Every row gives one point. Each copy is the shape, with its points in the same order, turned, moved and blurred by noise. Some copies are also mirrored. Which?

Shape:
[[-44, 41, -3],
[-19, -81, -12],
[-35, -25, 13],
[-23, 4, 78],
[6, 50, 13],
[5, 51, -18]]
Copy 1:
[[-43, -22, 28],
[69, -35, -25],
[13, -22, -18],
[-55, 10, -56],
[-31, 28, 32],
[-18, 17, 51]]
Copy 1 is: mirrored
Copy 2:
[[-43, 33, -40],
[-4, -81, 6],
[-32, -26, -2],
[-45, 26, 54],
[1, 57, -2],
[18, 43, -28]]
Copy 2 is: only turned
Copy 3:
[[11, 55, 39],
[-39, -59, 19],
[-4, -16, 42],
[71, -13, 60],
[46, 47, 1],
[17, 57, -10]]
Copy 3 is: only turned

Shape:
[[58, 12, -4, 4],
[-19, -34, 4, -79],
[62, 14, -17, -2],
[-12, 19, 32, -55],
[38, 17, -46, -21],
[-64, -65, 29, -72],
[-20, 10, -5, -10]]
Copy 1:
[[2, 61, -14, 14],
[-4, -38, 4, -64],
[3, 58, -22, -14],
[-46, -16, 22, -23],
[-3, 22, -62, -16],
[7, -84, 44, -68],
[-4, -21, -16, 20]]
Copy 1 is: only turned
Copy 2:
[[0, -26, -49, -13],
[-14, 76, 3, -37],
[12, -22, -66, -16],
[-58, 42, -18, -7],
[25, 17, -66, -3],
[-33, 95, 60, -23],
[-7, 32, -15, 31]]
Copy 2 is: mirrored
Copy 3:
[[-6, 22, -49, -37],
[-48, -53, 35, -21],
[-11, 23, -57, -48],
[-45, 10, 41, -36],
[-53, 3, -54, -17],
[-24, -62, 76, 7],
[-33, 4, 11, 13]]
Copy 3 is: only turned
Copy 4:
[[30, -12, -31, 59],
[47, 24, 4, -51],
[39, -20, -41, 54],
[33, -16, 34, -13],
[41, -32, -57, 14],
[10, 58, 31, -79],
[-6, -17, -10, -8]]
Copy 4 is: mirrored

Shape:
[[-6, -26, -19, 30, -4, 5],
[1, -31, -31, 68, 5, -7],
[-16, -32, 53, -47, 9, 19],
[-5, -13, 15, 34, 0, -38],
[-7, 39, -96, -46, 36, -37],
[-41, 6, -18, 50, -5, -19],
[-49, -35, -5, 36, 2, -23],
[2, -24, 45, -49, 45, -40],
[-12, 1, 45, 21, 32, -5],
[-21, 15, -60, -54, 79, -21],
[-10, 0, -72, -39, 59, -47],
[3, -9, 41, -57, 33, -43]]
Copy 1:
[[-24, 13, -29, 11, -2, 23],
[-21, 3, -59, 38, -12, 39],
[-8, 16, 55, -9, 38, -8],
[9, 7, -21, 47, -7, -2],
[1, 69, -101, -39, 42, -55],
[-30, 42, -42, 47, -14, 1],
[-42, 14, -21, 58, 13, -3],
[44, 2, 23, 8, 60, -35],
[23, 35, 14, 37, 16, 23],
[10, 59, -67, -20, 88, -37],
[0, 35, -87, -13, 74, -43],
[43, 14, 20, -1, 47, -46]]
Copy 1 is: only turned
Copy 2:
[[9, -15, -27, 4, -30, 2],
[49, -22, -39, 28, -39, -8],
[-34, -14, -20, -68, 13, -55],
[21, 14, -15, 1, -33, -58],
[-40, 95, -55, 36, -17, 27],
[11, 1, -7, 48, -8, -33],
[3, -16, -36, 34, -27, -54],
[-24, 40, -40, -67, -10, -68],
[19, 7, -11, -13, 26, -49],
[-43, 74, -86, 0, 23, -5],
[-31, 79, -87, 11, -23, 3],
[-22, 54, -24, -57, 5, -63]]
Copy 2 is: only turned

Shape:
[[9, -47, 0, 31, -32, 10],
[0, -4, 67, 9, -25, 5],
[-3, 50, -24, -2, 12, 85],
[-46, 40, 1, -42, -12, -40],
[77, -13, 23, 61, 30, 34],
[24, -19, 39, 87, 5, 26],
[-13, 12, -46, -29, 37, -57],
[-54, 81, 6, -19, 0, -21],
[1, -12, 56, -7, -16, 13],
[0, -21, 48, 39, -10, 19],
[-63, 34, -8, -33, 46, 27]]
Copy 1:
[[-2, -43, -24, 21, -36, 12],
[-52, -11, 5, 72, -20, -21],
[-29, -11, 1, -14, 79, 28],
[-43, 24, -8, -15, 0, -94],
[28, 10, 23, 59, -11, 71],
[5, -39, 43, 57, -31, 50],
[36, 33, -7, -35, -12, -64],
[-58, 37, 26, -32, 19, -74],
[-27, -13, -10, 65, 2, -28],
[-15, -32, 15, 65, -20, 12],
[-18, -15, 21, -17, 66, -71]]
Copy 1 is: mirrored
Copy 2:
[[-7, -16, -18, 49, 47, -8],
[-17, 25, 9, 25, 12, 50],
[44, 47, -71, -11, -43, -16],
[-10, -32, 31, -11, -62, -6],
[-1, 66, -30, -12, 82, -11],
[-42, 46, -44, 33, 57, 8],
[-14, -53, 14, -50, -14, -50],
[-26, 3, 16, -20, -86, -7],
[1, 12, -8, 13, 10, 48],
[-23, 13, -28, 31, 31, 35],
[-4, -20, -54, -51, -66, 9]]
Copy 2 is: only turned
Copy 3:
[[-28, -37, -15, 25, -16, 8],
[18, -62, 11, 2, 47, 18],
[-21, 40, -19, 43, 88, -29],
[59, 26, 46, -31, 25, 11],
[-22, -71, -70, 6, 56, -56],
[10, -75, -69, 41, 24, -11],
[35, 51, -13, -68, -9, -7],
[81, 41, 29, 2, 49, 4],
[4, -48, 11, -2, 45, 19],
[5, -64, -28, 26, 36, 19],
[29, 63, -15, -10, 67, 40]]
Copy 3 is: mirrored

Shape:
[[-5, -13, 24, 49, 41, -41, -42, 25],
[22, -22, 25, 40, 45, -23, -49, -26],
[-28, 25, -1, -14, 55, -14, -9, -38],
[8, -36, 34, 31, 25, -26, -12, -22],
[-25, -26, 41, 21, -44, 4, -9, -40],
[-3, 7, 28, 46, 55, -36, 12, -30],
[-25, -19, -76, 5, 41, -26, -4, -3],
[23, 3, -36, 28, -13, 55, 13, 29],
[-60, -31, -4, -94, 10, -12, 23, 66],
[21, -37, 7, 45, -19, 59, 20, 18],
[-30, 12, 32, 8, -45, -27, 24, -16],
[-57, -19, 8, 23, 45, -1, -14, 35],
[25, -22, 30, -26, -49, 83, -15, 72]]
Copy 1:
[[34, 12, -12, 64, -8, -63, -33, 9],
[46, 37, -42, 33, -6, -56, -45, -7],
[-7, 15, -34, -12, 58, -63, -21, 10],
[45, 16, -21, 20, 0, -46, -16, -33],
[-11, 23, 20, -15, -25, -34, -18, -61],
[36, 40, -28, 38, 48, -46, 3, -15],
[-23, -11, -82, 7, 0, -40, 25, 41],
[-28, -5, -27, 19, -14, 59, -18, 5],
[-13, -121, 1, -40, 18, -54, 8, 26],
[-13, -11, -17, 25, -25, 55, -15, -47],
[-1, 17, 51, -19, 5, -31, 14, -16],
[-24, -33, -15, 51, 16, -54, -11, -2],
[-5, -74, 32, -9, -34, 56, -80, -14]]
Copy 1 is: only turned
Copy 2:
[[-43, 23, 41, 52, 5, -13, -25, -28],
[-3, 31, 44, 23, 15, 10, -51, -49],
[1, 17, -48, 23, 18, -19, -37, -24],
[4, 8, 45, 3, 19, -15, -49, -21],
[-2, -34, 27, -52, -13, -9, -34, -7],
[23, 19, 16, 40, 2, -49, -57, -23],
[11, -22, -25, 42, 46, -13, 33, -51],
[33, -43, 7, 40, -41, 47, 29, 4],
[-39, -41, -49, 15, 85, 0, 27, 75],
[35, -59, 46, 21, -22, 40, -1, 20],
[-3, -17, 5, -37, -20, -45, -3, 22],
[-43, -45, -3, 56, 26, -8, -32, -4],
[-12, -44, 19, -3, -17, 97, 11, 78]]
Copy 2 is: mirrored
Copy 3:
[[-60, -25, -39, 70, 21, 6, 18, 0],
[-41, -14, -50, 51, 53, 33, 16, -31],
[-38, 42, 12, 27, 23, 39, 58, -25],
[-39, -38, -22, 33, 35, 22, 14, -42],
[-23, -14, -3, -14, 2, 21, -39, -44],
[-49, -13, -22, 48, -1, 46, 53, -54],
[17, 13, 38, 86, 23, 25, 40, 5],
[49, -20, -27, 5, -9, 34, 27, 42],
[-26, -11, 92, -9, 24, -58, 55, 39],
[29, -66, -26, -14, -4, 41, 7, 19],
[-19, -2, 7, -9, -39, -11, 0, -47],
[-62, -20, 22, 44, 8, 26, 28, 33],
[20, -43, -29, -71, 24, -21, 2, 74]]
Copy 3 is: mirrored
Copy 4:
[[-48, 48, 24, 60, 27, -26, -6, -10],
[-42, 9, 18, 52, 53, -48, -16, -32],
[-4, 31, -9, -17, 71, -52, 39, -12],
[-40, 2, 14, 40, 15, -47, 14, -35],
[-2, -7, -13, -1, -15, -34, -4, -77],
[-26, 30, -16, 51, 45, -42, 46, -26],
[-59, 32, -29, -27, 24, -84, 1, 41],
[-11, -26, -61, 6, 2, 4, -25, 33],
[3, 15, 56, -85, -21, -11, 40, 60],
[-36, -47, -40, 28, -16, 22, -6, -3],
[30, 34, -20, -8, -37, -33, 18, -44],
[-60, 45, 19, -11, 29, 5, 13, 3],
[19, -61, 27, -13, -22, 47, -50, 24]]
Copy 4 is: only turned

Shape:
[[-7, 8, -31, 21, 59, 67, 48, -17],
[-14, 9, -16, 18, -34, 72, -65, -13],
[7, 51, -41, 29, 4, 7, -52, 25],
[15, -60, 47, 70, -15, 64, 32, 14],
[6, -12, 66, 4, 21, 24, 27, -4],
[-58, -24, 46, 0, -2, 29, -32, -26],
[60, -52, 2, -47, 41, 27, 22, -29],
[3, 11, 15, 3, -7, -24, -23, -18],
[21, 58, -35, -1, -7, 37, 42, -31],
[37, 21, -92, 0, 24, -21, -7, -31],
[-29, 12, 27, -79, -36, -37, 57, -8],
[63, 32, -12, -32, -21, -40, -8, 54],
[26, 8, -9, 34, 48, 2, 57, -50],
[20, -97, -14, 28, -21, 52, 19, -25]]
Copy 1:
[[-40, -98, 0, -6, 0, -5, 37, 4],
[3, -11, -36, 66, -23, 41, 10, -44],
[12, -21, -31, 45, -2, 52, -33, 41],
[45, -57, 25, -1, -42, -64, -17, -61],
[-21, -37, 48, -24, -54, 0, -30, -29],
[-33, -1, 41, 25, -5, 22, -16, -69],
[-32, -27, -21, -100, -39, 14, 7, -36],
[-32, 6, 5, 2, -17, 22, -55, -5],
[-64, -42, -38, 11, -51, -8, 20, 37],
[-50, -24, -79, -17, 31, 26, -17, 47],
[-84, 62, 47, -29, -44, -19, 0, 20],
[10, 31, -18, -42, -47, 31, -47, 70],
[-63, -82, -10, -33, -11, -28, -25, 8],
[14, -24, -37, -30, -3, -57, 16, -74]]
Copy 1 is: mirrored
Copy 2:
[[-15, -39, -52, -10, 73, 20, 23, -9],
[-14, 39, -75, 40, -38, 41, 21, -16],
[39, 47, -56, -1, -11, -14, -21, 1],
[-15, -59, -9, 100, 13, 0, 50, 11],
[-35, -29, 26, 14, 6, -5, 51, 25],
[-41, 33, 23, 33, -12, 43, 44, -22],
[-59, -75, -2, -16, -2, 32, -29, 31],
[-5, 11, 13, -5, -36, -10, 0, -15],
[-20, -28, -73, -40, 8, -28, 20, -27],
[18, -22, -51, -49, 1, -1, -72, -36],
[-105, 7, 32, -35, -14, -63, 7, -32],
[-15, 9, -20, -16, -43, -76, -54, 41],
[13, -73, -3, -31, 35, -6, 15, -25],
[-44, -74, -21, 81, -4, 34, -15, -24]]
Copy 2 is: only turned
Copy 3:
[[-26, -6, -18, -37, 81, 34, -37, -46],
[35, -32, 3, 6, -3, -34, 0, -87],
[37, -5, -68, -21, -2, 0, 36, -42],
[46, -54, 76, -30, 44, 45, -34, -11],
[22, 20, 34, -23, 21, 24, -58, 14],
[31, 23, 39, 45, 19, -20, -29, -25],
[-28, -3, 21, -75, 48, -49, -51, 16],
[18, 32, 2, -14, -4, -14, 18, 1],
[-42, 10, -20, -64, -3, 31, -7, -60],
[-40, 10, -51, -61, 37, -27, 59, -24],
[-70, 38, 15, 12, -53, 4, -29, 36],
[6, -10, -50, -66, -50, -9, 14, 45],
[-27, 39, 13, -68, 67, 36, 4, -11],
[-9, -67, 79, -34, 61, -22, -6, -13]]
Copy 3 is: only turned
Copy 4:
[[1, 44, -3, -65, -28, -32, 19, -4],
[-40, 61, -30, 10, 8, 72, -16, 9],
[15, 76, -1, 25, 46, -4, -40, -17],
[19, 14, 11, 13, -49, 36, 47, 69],
[1, -21, 51, -7, -22, 15, 11, 13],
[-12, -50, -22, 0, 11, 56, -18, 18],
[-16, -4, 44, -23, 15, 10, 89, -46],
[-6, -2, 16, 47, 25, 7, -11, -24],
[-58, 47, 17, -8, -17, -55, -12, -25],
[-18, 68, -26, 17, 46, -54, 19, -74],
[-59, -68, 52, 23, 60, -40, -7, 11],
[-17, 47, 81, 58, 76, -25, 9, -21],
[7, 4, 5, -4, -38, -59, 26, -29],
[-17, 13, -34, 17, -16, 29, 103, 25]]
Copy 4 is: mirrored
